Rows are points. To make a cloud, some directions were put in groups of two or more. Within a group, all points are equally far from the middle, so they leave a hole (a ring in 2 directions, a hollow ball in 3). The other directions are filled evenly. Then the cloud was stretched, turned, moved and blurred a little. Count the holes, and give their numbers of directions, smallest first.
In the rows, 128 means zero.

Cloud (19 x 3):
[[ 74 153 120]
 [163 129 177]
 [ 99 145  63]
 [132  91 131]
 [180 134 162]
 [122  88 118]
 [ 86 163 146]
 [160 109 156]
 [176 168  97]
 [195 136 119]
 [150 129 185]
 [138 144 192]
 [148 101 151]
 [193 147 136]
 [ 94 170 130]
 [124  98 156]
 [133  96 149]
 [135  91 125]
 [166 136 178]]
Holes: 1 (3)

Cloud:
[[ 90 167 147 173]
 [104 100 131 183]
 [ 90  93 155 136]
 [162 131  99 146]
 [ 78 181 135 125]
 [ 93 109  65 131]
 [145 119  88 126]
 [ 73 177 109 125]
 [157 168 121 173]
 [ 89 106 137 174]
 [104  93 159 148]
 [141 176  94 180]
 [ 63 163 117 133]
 [ 92 145 135 184]
 [130 104  82 122]
 [131 149 169 157]
 [ 68  99 122 124]
 [131 100  74 174]
 [163 134 127 165]
 [140 174 137 182]
 [ 95  99 159 129]
 [ 74 120 138 165]
 [109 100 126 186]
 [ 81 113 138 170]
 [ 98 184  90 122]
 [ 85  93 147 152]
 [ 76  95 131 118]
 [110 103 166 143]]
Holes: 2 (2, 2)

Cloud, 51 rows:
[[203 149 111 132 110 122]
 [ 94 162 146 116  81 135]
 [130 181 127 144 147 164]
 [148 120  71  94 122 103]
 [160 104 114 158 200 100]
 [172 144 173  99 116 127]
 [124 119  73 101  88 181]
 [167  85 151 177 154 145]
 [164 136 116 109 136 100]
 [130 202  87  81 150 129]
 [135 151  97 162 145  50]
 [125 109 101 149 184 150]
 [142 130 106 148 173  82]
 [157 163 132 155 167 170]
 [152  92 149 176 150 151]
 [120 168 109 174 137 134]
 [112 180 105  95 123  83]
 [118 116 100 188 130 189]
 [135  87 125 149 162 127]
 [134 102 138 173 182 193]
 [114 166 172 125 102 118]
 [106 123 100  50  73 168]
 [119 137 115  75 153 160]
 [136 181 112 130 135  91]
 [131 139 130 173 142 145]
 [121 107  94 189 166 173]
 [138 118  76 154 168 149]
 [140 178 109  74 122 114]
 [127 147  92 171 118  82]
 [133 174  51 154 118 138]
 [139 126  89 144  88 163]
 [111 120 169  81 131 175]
 [146 159 142 170 164 111]
 [109 161 163 153 134 162]
 [ 90 132 128 102 170 104]
 [135 164 130  92 157  74]
 [129 105 141  93 112 179]
 [119 175  69 140 177 111]
 [108 164 102 175 115 143]
 [140 120 114 123  90 199]
 [146 170  99 139  91  64]
 [117 179 154 117 107 153]
 [155 165 114  37 105  72]
 [122  97 147 118 116 154]
 [155 190 129 128 138 162]
 [141 109 156 117  88 124]
 [142 146 104  65  56 101]
 [140 174  81 127 112  53]
 [159  88 110 171  84 134]
 [151 123 138 156 154 170]
 [154 185  80 150 125 118]]
Holes: 0
